Each row of a before or after table is a point. One or more steps were done to the points. Then noise was added and the rows were shuffled. The steps act on columns, c1 being the first. Name the steps. A step turns or swaps two columns, mirrors them in a line or flattens them onto one, adds a multiple of one to another, or multiplies or shifts one. Angles are multiples of 10 degrees, from the lower column toward the higher: turns from -170 to 170, lines from 10 to 170 but not 90. Use the fewest steps. Two steps may share a column if one is a turn and the other turns, adds or multiplies; they go together, in the order done. Otherwise the lowest column goes first.
In the rows, zero is written as 128.

Before (13 x 3):
[[137 126 117]
 [ 99 136 142]
 [125 134 105]
 [124 136 122]
 [ 99  88 135]
 [147 108 136]
 [102 117 138]
 [139 116 124]
 [101  96  95]
 [131 123 115]
 [118 126 140]
 [148 130 101]
 [118 128 108]]
After (13 x 3):
[[138  94 122]
 [107  33  65]
 [133 121 107]
 [122 122 152]
 [118 129  84]
 [111  11 140]
 [146 137  76]
 [109  96 143]
 [131 114 102]
 [143  70 143]
 [122 154 116]
 [108 148 158]
 [130 147  84]]
Steps: multiply c1 by 0.7; multiply c2 by 3; multiply c3 by 2

Before (14 x 9):
[[100 106 123 120 109 115 122 135 136]
 [105 141 137 114 143 109 103 103  86]
 [127 134 114  70 129 104 160 136 150]
 [ 96 139 117 129 144 132 118 137 116]
 [ 92 140 127 116 111 104  98 131 132]
 [107 136 110 117 129 191 114 111 153]
 [ 96 145 120 111 125 159 105 126 161]
 [153 110 117 116 111 125 131 109 129]
 [157 143 134 136 116 101 130 133 123]
 [ 94 145 106 114 136 105 107 138 113]
 [ 99 145 111 132 131  99 108  57 158]
 [ 95 113 103 135 116  99 110 136 158]
 [208  94 131 115 134 133 122 135 158]
 [105 124 154 127 170 146 133 126 157]]
After (14 x 9):
[[128 138 179 118 114 126 129 116 116]
 [138 144 157  98 145 125 115 128 132]
 [133 109 144 123 149 132 120 124 136]
 [124 148 105 130 140 124 136 124 124]
 [118 124 117 113 124 128 117 144 153]
 [122 149 115 108 113 125 131 197 158]
 [144 144 210 102 109 125 114 151  87]
 [131 139 110 105 131 126 112 130 160]
 [119 149 190 107 122 125 114 117 113]
 [116 117 123 110 141 130 134 122 159]
 [103  95   6 122 123 134 115 120 159]
 [160 120  98 134  85 129 126 123 158]
 [109 111 108 130 142 132 115 149 129]
 [117 138 101 160 128 127  69 119 150]]
Steps: turn c1 and c3 by -110 degrees; add -1.5 times c9 to c3; flatten c2 and c6 onto the line at 170 degrees; swap c4 and c7; turn c5 and c8 by -170 degrees

Before (14 x 14):
[[139 124 150 157 132 123 142 172 155 151 101 152 102  69]
 [120 104 123 154 104 106 122 170 171 120 137 129 121  99]
 [140 142 120 186 137 141 141 132 171 148 112 142 147 110]
 [119 106 136 146 121 149 141 149 145 113 122 148 156  61]
 [100 106 139 170 155 130 110 143 149 118 109 164 109 108]
 [115 124 148 173 102 107 141 103 152 128  89 148 124  93]
 [ 81 164  89 145  75 166  88 138  84 132 139 125  82 123]
 [130 127 121 165 153  93 150 148 127 124  99 128 144  93]
 [ 99 174 137 116 122 129 155 110 132 147 146 144 132 135]
 [120  84 126 155 112 127 138 164 136 157  97 157 140 113]
 [ 66 147  99 163  95 154 104  95  75 174 189 114  74 119]
 [108 111 164 162 127 135 112 157 149 141  94 104 136  98]
 [101 157 100 125  97 138  59  92  90 167 160 133 102 112]
 [137 133 159 174 108 128 118 141 111 127 142 148 128 117]]
After (14 x 14):
[[126 107 136 147 141 149 141 192 144 135 116 107 156  61]
 [ 90 124 149 173 159 106 141  57 153 103 117 115 124  94]
 [137 105 123 154 150 106 122 249 171 164 131 138 121  99]
 [118 141 120 185 124 141 142 133 171 150 106 107 147 110]
 [ 93 111 164 162 122 135 113 205 150 170 127 158 137  97]
 [135 174 137 115 139 129 156  70 131 127 164 111 131 135]
 [103 105 139 169 115 130 110 173 150 134 142  72 109 108]
 [166 147  97 163 155 154 104  18  75 138 204 160  74 118]
 [105 127 122 165 105  93 149 186 127 145 107 116 144  93]
 [123 164  91 145 176 166  87 154  84 142 175 155  82 122]
 [113 124 150 156 133 123 142 244 155 195  91  95 102  69]
 [147 133 158 174 154 129 117 165 112 140 122 113 128 117]
 [ 98  84 126 155 153 126 138 220 136 192 121  99 139 113]
 [151 157 101 125 159 138  60  15  90 127 160 136 103 111]]
Steps: add -0.3 times c14 to c1; turn c1 and c11 by -70 degrees; turn c5 and c12 by -160 degrees; multiply c12 by 1.3; multiply c8 by 3; turn c8 and c10 by 20 degrees

Before (10 x 32):
[[109 120  90  95 138 133 119 173 185 131 139  55 166 108 151 146  59  89
  170  90 114 166  73  78 149 134 133  86 100  97  82 142]
 [125 106 172 225  73  74 182 105 172 123  74  87  42 107  99 153 146 213
  127 167 127 162 167 110  77 211  48 185 137 185 107  50]
 [ 88  93 106  93 156 188 143 149 177 145 130  92 148 139 146 122  61  97
  188  99 127  77 106  70 143 141  95 106 140 140  92 185]
 [221 119  59 120 159 110 166 212  84 136 105 167 167 130 114 105 158 104
  168 152  95 153 149 182 128  96 133  95 118 127 231 128]
 [127  92 235 166  89 117 160 112 165  91  78  72  74 130  96 185 126 161
  109 122 187 118 141 112  90 193 117 132 170 154  89  94]
 [108 166 164  88 171 161 122 181 176 180 134  67 149 128 145  75  63  69
  210  58 129 128  78  44 139 112 134  79 145 125 121 157]
 [157 151  93 102 115  46 155 191 108 149 100 182 154 130 152 125 169  85
  139 169  96 127 109 174 107 110 158  73 170 179 150 171]
 [111 149 175 145 118 119 120  89 203 120 104 111  81 143 153 173 119 147
  123  78 180 117 155 141 112 161  66 146 133 137  68 106]
 [ 98 103 131 128 135 177 152 150 175 142 128  50 117  83 139  53  71  73
  166  41 107 118  44  88 162  81 162 113  84 121 105 151]
 [ 86 123 138 129 137 102 147  99 204 128  96 110 122 136  94 142 108 151
  189 109 182  97 125 113 172 142 106  83 157 121 101 103]]
After (10 x 32):
[[220 117  57 122 158 114 166 212  86 135 108 167 138 129 112 119 159 105
  200 104  97 152 149 185 120 165 133  78  89 127  44 130]
 [109 122  88  96 138 106 120 174 185 129 139  57 136 109 151 121  59  87
  153 168 114 165  72  80 175 112 131  71  96  97 189 142]
 [108 166 164  88 170 149 122 181 175 179 133  69 121 128 144 149  62  69
  203 197 129 129  77  43 158 181 135  79 135 126 163 158]
 [158 151  95 101 116  92 157 190 109 147 101 180 125 132 153 117 170  84
  145  89  95 126 110 174  26 140 159  79 156 178 111 170]
 [ 87  93 104  93 156 178 144 147 179 146 130  92 118 138 145 142  61  98
  172 157 127  78 107  71 160 124  95 107 137 140 182 185]
 [ 87 124 138 129 138  81 147  98 204 129  96 109  91 137  95 129 109 153
  178 148 185  98 126 114 159 108 104 100 185 121 172 103]
 [128  92 232 167  86 149 160 112 166  90  76  74  45 131  97 141 126 161
   97 135 187 118 141 114  66  43 117 150 175 155 159  93]
 [122 106 171 226  73 135 183 108 170 124  74  85  14 108  98 175 146 212
  120  89 128 163 168 110   7  55  48 188 130 185 147  50]
 [ 99 103 130 128 135 152 150 151 175 139 127  51  86  81 138 139  72  73
  157 216 106 116  44  86 188 217 162  94  82 123 164 151]
 [111 149 176 143 118 133 122  90 202 121 107 109  49 142 153 122 119 145
  101 179 179 116 155 141 102  74  67 154 143 137 184 108]]
Steps: add -1 times c30 to c25; turn c6 and c25 by 30 degrees; add -0.5 times c8 to c29; turn c28 and c29 by -20 degrees; shift c13 by -30; turn c16 and c26 by -130 degrees; mirror c19 and c31 in the line at 10 degrees; multiply c20 by -1
